Rows are points. Each copy is the shape, with its points in the same order, turned, moved and blurred by noise. Some copies are also mirrored. Which?

Shape (8 x 3):
[[-16   4  16]
 [  5 -32  33]
 [ -4   7  13]
 [ 33 -25   8]
 [ -4  21 -27]
 [-22 -24  31]
 [ 22  13 -16]
 [ 13  -1 -25]]
Copy 1:
[[-24  -4   5]
 [-21  14 -33]
 [-10   6   6]
 [ 20  19 -27]
 [ 17 -17  27]
 [-32  -7 -23]
 [ 28   7  14]
 [ 27 -14   8]]
Copy 1 is: mirrored
Copy 2 (8 x 3):
[[ -7  10 -36]
 [ 30 -13 -48]
 [  1  11 -24]
 [ 36 -20  -9]
 [-25   3   9]
 [  5  -5 -60]
 [  4   0  15]
 [ -5 -15   8]]
Copy 2 is: mirrored
Copy 3:
[[-19  24   3]
 [-48  -2  24]
 [-18  15  -4]
 [-29 -31   5]
 [ 21   4 -15]
 [-36  23  31]
 [  1 -14 -21]
 [ 10 -17  -8]]
Copy 3 is: mirrored
Copy 4, 8 rows:
[[  9  24   5]
 [ 39  -4  24]
 [  0  20  10]
 [  6 -28  14]
 [-23  16 -23]
 [ 44  21  11]
 [-27  -9  -8]
 [-13  -9 -16]]
Copy 4 is: mirrored

Shape, 12 rows:
[[ -2   5 -44  15  -4 -37]
 [ -4  35   1 -25   5 -13]
 [-10  -6  18  37   6  -2]
 [ 10   9  -6 -18 -11  13]
 [ -7   8  10  -8 -10  -4]
 [ 29   7 -23  48 -11 -39]
 [ 14  -1   9   4   8 -13]
 [ 20   9   1 -24   8   6]
 [ 13  11 -38  49   9 -29]
 [  0 -14   4   3   9  -1]
 [  8  23   5 -34  15  16]
 [  6 -12  12  21  10 -24]]
Copy 1 (12 x 6):
[[-29 -21 -31 -11   1  12]
 [ 31  -8 -23 -10 -29   5]
 [-18   0  11  22 -16 -36]
 [ 23   9  -5  -2   6   4]
 [ 14 -11   8   2 -15  -1]
 [-33 -35 -41  15  13 -24]
 [  7 -11  -4  -6  -7 -29]
 [ 30   4 -13 -16   2 -14]
 [-46 -12 -46   5   3 -15]
 [ -6   4   6  -9  -3 -20]
 [ 44  20 -12 -19 -16  -8]
 [-19 -18   3  -6  -9 -31]]
Copy 1 is: only turned
Copy 2 (12 x 6):
[[ 26 -16 -25   6 -31 -25]
 [ -2  10 -17  41   8   2]
 [-14   7  19  -7 -23  -3]
 [ 21   8  -9  11  13  21]
 [  3  16  -9  19  -4  12]
 [ 32 -12  25  11 -60 -26]
 [  2  -8   8  16 -16   8]
 [ 13  -7  -1  25  18  21]
 [ 27 -13  12   5 -37 -46]
 [ -5  -6   5  -2  -6  14]
 [  7   3  -1  28  34  13]
 [-14 -15  12   9 -29   6]]
Copy 2 is: mirrored
Copy 3, 12 rows:
[[-31 -32 -13  14  31 -24]
 [ -7  -8  -2 -37  -7 -20]
 [ 20  10  15  30  -1  -2]
 [ -5  15 -23 -21   6   9]
 [-11   7  -5  -8  -9  -5]
 [ -4 -13 -37  42  22 -28]
 [ 11  -8 -11   8 -11   5]
 [  6  -6 -25 -29  -1  13]
 [  2 -28 -14  36  33 -28]
 [  4  -1   1   6   1  18]
 [ 10  -3  -7 -53  -2   9]
 [  5 -18  -7  24  -7   3]]
Copy 3 is: only turned

Shape:
[[ 10 -41  20  -1 -13 -31   6  33]
 [-44   8   5   2  20  12 -34 -26]
 [ 37 -44 -18   8   4  36 -54   4]
 [-17  12  23 -38  20  -5 -16 -31]
 [  4  16 -18  -2 -18  -8  29   6]
 [  8   5  17  28 -41  -8  20  -4]
 [ 27 -24 -22  10  19   9 -11  23]
 [ 21  -5  25   4  50  22 -28  26]
 [-28  43  10 -19 -23 -22 -16  -4]
 [-15  33  31   4 -15 -29  16 -18]
 [ 13 -24  -4  -6 -24  25  16  34]]
Copy 1 (11 x 8):
[[ 15 -11 -45   6 -34 -32 -15  -9]
 [-43  12  -6  43  35 -12  22  11]
 [-24 -60 -14  25 -18  21  25 -34]
 [-21  20  18  47  25 -24 -15 -14]
 [ 13  10  13 -27  -5 -10   4   4]
 [  1  16   6  -2 -47 -22  12  29]
 [  5 -54 -12 -10  -2  -5  11  -6]
 [  5 -59  -5  48  20  -7  -8  16]
 [-26  49   5  10   7  11 -30  18]
 [-11  36  17  13 -12 -37 -17  29]
 [ 35 -12 -21  -6 -25   8  18  -7]]
Copy 1 is: mirrored
Copy 2 (11 x 8):
[[ 15  10  17 -46 -22  29  -4  14]
 [  0 -43 -27  16  14 -17  -4 -14]
 [ -8  25 -51  -6 -27  31 -52 -25]
 [ -7  -5  -5  12  31 -29   1  17]
 [ -3  16  39  -8   9   6  11 -43]
 [  2 -11  50 -18  15  39 -19 -20]
 [ 12  31 -25 -13 -14  28  -7 -33]
 [ 19  15 -39  27 -11  38   8   9]
 [ 16 -21  44  18   5 -36 -10 -11]
 [ 17 -20  49  -1  35  -1   3  -2]
 [-24  23  21 -15 -34  34  -1 -21]]
Copy 2 is: only turned
Copy 3, 11 rows:
[[ -5  18 -16  17 -48   1 -35   6]
 [-22  -3 -26  -9  27  -9  15 -42]
 [-12   0  25  28  22 -58 -34  -4]
 [-30  -1   4 -27  13  30 -18 -41]
 [ 26  13  -6 -32  -6  23 -18  23]
 [  3  46  -8 -15 -16  10   4  25]
 [  7 -21   8  15 -13 -19 -31   9]
 [-21 -32  30  25 -17  -7  -3 -24]
 [-35   8 -34 -28  21  43   7   4]
 [ -7  32 -25 -27  -7  52  16  -8]
 [ -3   3   5 -22 -25 -23 -26  34]]
Copy 3 is: mirrored

Shape, 14 rows:
[[-25 -23   6   0   8   4 -44  -8  46]
 [  0  15  29  14  -6   4 -18 -29   5]
 [ -5  14   1  25  -7  14  14  -2  -7]
 [ 20   4  27 -12  14   1 -25  -9  -3]
 [  7 -14  11  15  -3  19  14   9 -28]
 [ -5 -11 -14 -29  13  19 -13  -8  20]
 [  7  -4  -1  15  15 -13   7 -13 -17]
 [-13 -17 -15 -18   5  17 -46  17  10]
 [ 33   9  -4  43 -24   2  14  -7 -15]
 [ -3  -1  10 -21 -14 -10  -9   6   2]
 [ 12  14  27   8  -4 -13   9   7 -13]
 [ 39 -12  26  23 -18  11  27  14  -7]
 [-20   2 -21  13  18   5 -20   9  22]
 [-13  -7   4  14 -16 -12  -5 -13  -8]]
Copy 1 (14 x 9):
[[ 23  10 -36   2   0   0  60   7 -28]
 [ 19  21  -9  26   0 -35  21   3   9]
 [  9   3  23  14  11  -7   8  23  15]
 [-16  10 -11  18  -9 -37  18 -10 -14]
 [-21  -8  22   1  25 -14  14   6  20]
 [  9  -5   7 -20 -14 -10  34  -6 -31]
 [ -8  16  18  20  15  -1   4 -14  -2]
 [-14  13 -17 -30 -10  -2  41  14 -26]
 [ -3   3  18  28  -8   6  -6   5  46]
 [  2  -1 -17 -10   6 -17  -3  -2 -11]
 [ -7  -2  -1  22  15 -24 -15   4   5]
 [-20 -35   7  25   8 -13   0  -1  36]
 [  7  14   2   3  -2  17  31  26 -27]
 [ 14  18  -4   4  19  -3   7  -4  12]]
Copy 1 is: mirrored
Copy 2:
[[ -6  -5 -19 -14  16 -15 -37  22  39]
 [ 10  17   6 -35  -4   7  10  23  10]
 [  3   4  17 -18   0  25  -5  -1 -25]
 [ 20  -7 -22 -18   4   0  26  20   7]
 [  3 -29  14 -11  -7  27  12  -6 -18]
 [ -6   0 -37  -4  12   2  -8 -16  15]
 [ 25  -7   7 -11 -13  -7   5  -7 -19]
 [ 12 -17 -25  12  30  14 -20   0  31]
 [ 18   5  19  -1 -35  34   0  17 -36]
 [ -4   2  -3  14  14  -2  16  10   4]
 [  8  -4  12  -8   4   3  27  21 -28]
 [-12 -27   5  -5 -28  26  18  26 -38]
 [ 15  -2 -13  -7  24   2 -40   0  -4]
 [  6   4  25  -2  -5   0  -2   5   3]]
Copy 2 is: mirrored
Copy 3:
[[ 18  -5   4  45 -20  11 -32   1   5]
 [ 36 -26  11   3  -3  -3   3 -23 -22]
 [ -2 -13  -9 -27   7   4   7 -33  -7]
 [ 35   0   4  19  11 -28   6   3 -23]
 [ -8   1   1 -21  16 -41   1 -23  -7]
 [ 21  14   2  13  19   7 -15  19   9]
 [ 17 -13 -14 -22  -1 -25   7  -4   9]
 [ -3  11 -12  27   5   0 -38  20 -17]
 [ 19  12  -4 -45 -12 -19   6 -42 -25]
 [  4   5  19  -2  -5  -4   4  17 -16]
 [  3 -11   2 -14  -5 -22  30  -8 -17]
 [ -7  24  15 -18  -6 -36  24 -41 -18]
 [  0  -1 -29  10 -10  13 -19  -4   4]
 [ 10 -17   4 -20 -19 -12  -9  -3 -11]]
Copy 3 is: mirrored

Shape, 16 rows:
[[-14  15  17  -4  -6 -18  26  17 -21 -14 -12]
 [  1 -17   7  19 -32  13  -1 -24 -50 -17  33]
 [-27   3   6   3   1  -9 -20 -33 -26 -23  -9]
 [  7  15 -34   4  -5 -11   9  29  32 -22   7]
 [ 38  -2  12   3  -5  22  32   6 -10  32  24]
 [  0 -18 -28 -15  -7 -28  10  -7 -19   1  30]
 [ 18  35  -9  19  12  -8  -9 -46  10  14  25]
 [ -1   7  -1   3  16   4 -11  10  17  13   3]
 [ 18 -26  -8   1  26   0  24  14   0   9  10]
 [-14   5  -5  10  15  18   2 -23 -21   8   9]
 [ 21  17  12 -27  -6   9  25  -6  21  -7   4]
 [ 23  -4 -24  -4  -2 -14  15  21  13  -5 -15]
 [ -6  -4 -15  53  -1  32  10   0 -18  -4   3]
 [ 15 -24  -2   2  34  30  10  11 -17 -22  23]
 [  6 -18  24  -1  -5 -20  36  -5  -3  16  15]
 [-30 -25 -35  -7   3 -17   8   4  -3 -29   5]]
Copy 1:
[[ -1  16 -11 -22  11 -32   2  -8  15  -7  22]
 [ -8  23  27  10 -13  -6  24 -60 -27 -11  20]
 [ 16 -12  -6  14 -16  -6   1 -42  15  -4  15]
 [-30 -14 -35 -30   7  17   2  17 -21 -13  26]
 [-24  48  32  -1  17  13  11  13 -21  15  10]
 [-46  -9  15   9  -9  -8  10  -6  -2 -30   2]
 [ -6   6   7  35   2  51 -10   0   9  -4  39]
 [ -7  15 -20  -4   1  26   1   8   3   9  -6]
 [-19  15   0  12  14  -6   7  24 -24   1 -15]
 [-10  12   0  25   3   6  -7 -24  -2  19   8]
 [-11   8   8 -15   0   6  26  27   2  21  35]
 [-14 -10  -1 -29  11   0  -3  28 -17  -9   6]
 [ -4  26 -12   4   7   5 -20 -32 -49  12  13]
 [-12   7  -9  18  23  -7  34  -8 -39  19  -9]
 [-18  39  14   7 -16 -19   9  19   0 -10  12]
 [-32 -29 -25  -1 -15 -25   0 -10 -14 -13  -1]]
Copy 1 is: only turned
Copy 2, 16 rows:
[[ -3  -8  38  40 -14  -4  -7   2   3  28  -8]
 [ -1  25  -8  22 -41  46 -17   7  32   2  11]
 [-10  -8  -2  -9 -41  17 -15  16   3  36 -11]
 [  7 -39  -4  23  11 -25   3 -10 -15 -16  16]
 [ 16  37  26  16  16  12 -16 -34  19 -10  13]
 [  7  -4 -17  17  22  15 -18   7  22  31  27]
 [ -5   9  -8 -30 -16  -4 -42 -33 -15  11  29]
 [  4  -1  17 -16   7  -6   1  -1 -14  -5   4]
 [ 12 -15  23  -1  29  25  -2 -23  16  -1  10]
 [-21   7   5 -12  -7  28 -24  -3  -1   8 -10]
 [ 15  10   4  17   0 -13   2 -47  -4  15 -10]
 [ 18 -32  10  12  18 -20  -6 -11  21   0   3]
 [-31 -10  16   3 -22  25 -21  -4  14 -32   2]
 [ 17 -15  11   7   3  57   5 -17  -2 -12  -8]
 [ -3  16  27  11   7   4  10 -21  30  29  26]
 [-19 -42 -15  16   8  16  10  15  12  27   7]]
Copy 2 is: only turned

Shape:
[[ 21  13 -12  -4   8 -38  -2 -13  12  -2  23  25]
 [-30  42 -26  12 -22   6 -32  -2   9   9 -49  26]
 [  0 -23 -18 -13  24   6  -4  16  12  17  14  23]
 [ 18 -24 -29 -31  -8 -25 -11  22   9  -3  -6  12]
 [-23  23 -51   2 -13  13 -36  -7 -16  14 -26   7]
 [ 25   4  19  31  -8 -38  -9  11  -9  22   6  27]
 [ 38 -25 -25   2  12  11   6  26  20 -15   9   9]
 [ -5 -10 -18  -2   0 -28   0  30  15  -2  16   1]
 [-18 -14  45 -11 -22  35 -14   3 -22  -5 -26 -51]
 [ -3 -35  40 -13  -6  -5 -15 -15   9 -24 -18 -44]
 [ 18  -7 -22   5  15 -15   4  12   7  15  -5 -19]
 [ 29  21  14 -10   6 -19 -20  13  -3  15  -7   6]
 [ 18  23  17   6   7 -28 -19  23   9  -3  22   4]
 [  7 -32   2 -33 -14  20  18   8  32  12  -9 -35]
 [-16  10 -18  -1 -44  28 -40  -9   0  15 -15 -15]
 [-13 -24  10 -30 -24  31  23   1 -13 -19 -18 -39]]
Copy 1:
[[-45  -6   0  21  -7 -24   7  10  -8  22   8 -22]
 [ 19  10  60 -34 -16  12   8   0  -7  36 -17  -3]
 [ -7  13 -29  28 -16   8   4  26  -8  16 -31  -3]
 [  8  24 -14  38  -4 -30  -6  -7 -11  36 -10  -2]
 [ -5  31  41 -19 -17  16   0 -14  11  27 -34  15]
 [-16 -35   8  11 -10 -29 -12  20  22  26 -17 -49]
 [-11  11 -52  15  17  -5  -1   7  -6  41 -13 -14]
 [ -8  17 -11  29  -9  -3 -22  -3  -4   9   0 -31]
 [ 48 -36  -7  -8  27  14 -10 -26  27 -27 -21  26]
 [ 27 -37 -11  18  37  -7   7 -38 -11 -17  -9   1]
 [-14   8  -2  21  29  -4 -17   7  -1  18 -20 -15]
 [ -2  -3  11  13  10 -25   8  23  26  10  -5 -21]
 [-12  -1  -1  13   4 -19   7  15  23   0  17 -42]
 [ 27 -13 -21  43  29  21 -20  -2  -5  21  -7  22]
 [ 16  -2  31  -2  -3  31   5 -32  28  27 -26  16]
 [ 32 -23 -23   2  17   6 -25 -23  -1  -7  -1  47]]
Copy 1 is: mirrored
Copy 2, 16 rows:
[[ -1   0 -37  -5 -19  12  19   7 -16 -13 -35  15]
 [ 13   0   4 -41 -26 -36  -2  43 -28  -2 -36 -54]
 [-13  24  -2  17  -4   1  31   1  13 -26 -11 -22]
 [ 13  42  -9  21 -16  14  35  13 -22  -3  -8  -8]
 [ 17  -9  27  -6 -18 -34  10  46 -26 -19 -29 -34]
 [ -9   0 -53 -10  -8  23 -10  37  -3  -2  -2  -2]
 [  5  35 -20  29   4 -20  27  -9  17   8  -3  -2]
 [-13  20 -12  20 -29  15  12   0  -9   5 -12  -3]
 [-24   7  43 -17  34 -19 -26   9 -36   5  47 -10]
 [-28  31  29 -31  25   2  -2   2 -29  19  21  29]
 [ -6  -3   0   6  -8   1  38  14   4  15  -2  -8]
 [-20  -4 -34  -1  11   5  20  24 -31   1  -1 -14]
 [-38  -4 -43   9  -4   7   5   7 -26   7 -12  -7]
 [-11  31  28  -6 -13 -14  33 -18 -11  -5  47   2]
 [ -3   4  26 -16 -17 -51  -6  42 -33 -14   5 -13]
 [ 14  17  47  -2  19 -11  -9 -25 -31   8  36  -5]]
Copy 2 is: only turned
Copy 3, 16 rows:
[[ 32   2   0  -2 -30  12 -26  44 -12 -10 -22  18]
 [ 28  31   2  -1 -57 -46 -13  16 -59  19  33 -19]
 [ 15   6  15  25 -16  26 -14  16   0  11  26  15]
 [  9  -2  25 -12 -24  -4   0  37   3  11  20  39]
 [  3  25  34  12 -41 -30   1  31 -52  10  26 -25]
 [ 23  44 -39 -13 -21  11  -4  44  -5 -10  -1   9]
 [ -6  -1   9   1 -14  11 -29  27  28  35   6  14]
 [ -1   1   0 -10 -23  22  -3  21 -21  18   4  31]
 [  1  26  13 -37  14 -21  33 -47  -3  -1  12 -35]
 [ 34  13  22 -50  21  -3  20 -21   3  16  -8  -6]
 [ -3  37  22  -8 -20  13 -15  18  -6  15  -6  18]
 [ 16  32   0 -26 -24   0 -24  21  -3 -26  13   8]
 [ 10  11 -20 -34 -22  23 -28  24 -15 -14   1   5]
 [  9   8  34 -12 -29   6  16 -33  28  24   1  15]
 [  8  17  24 -13 -48 -21  27   7 -24  12  21 -44]
 [ -8  -2  26  -9   4 -31  28 -40   7  12  -7  -4]]
Copy 3 is: only turned
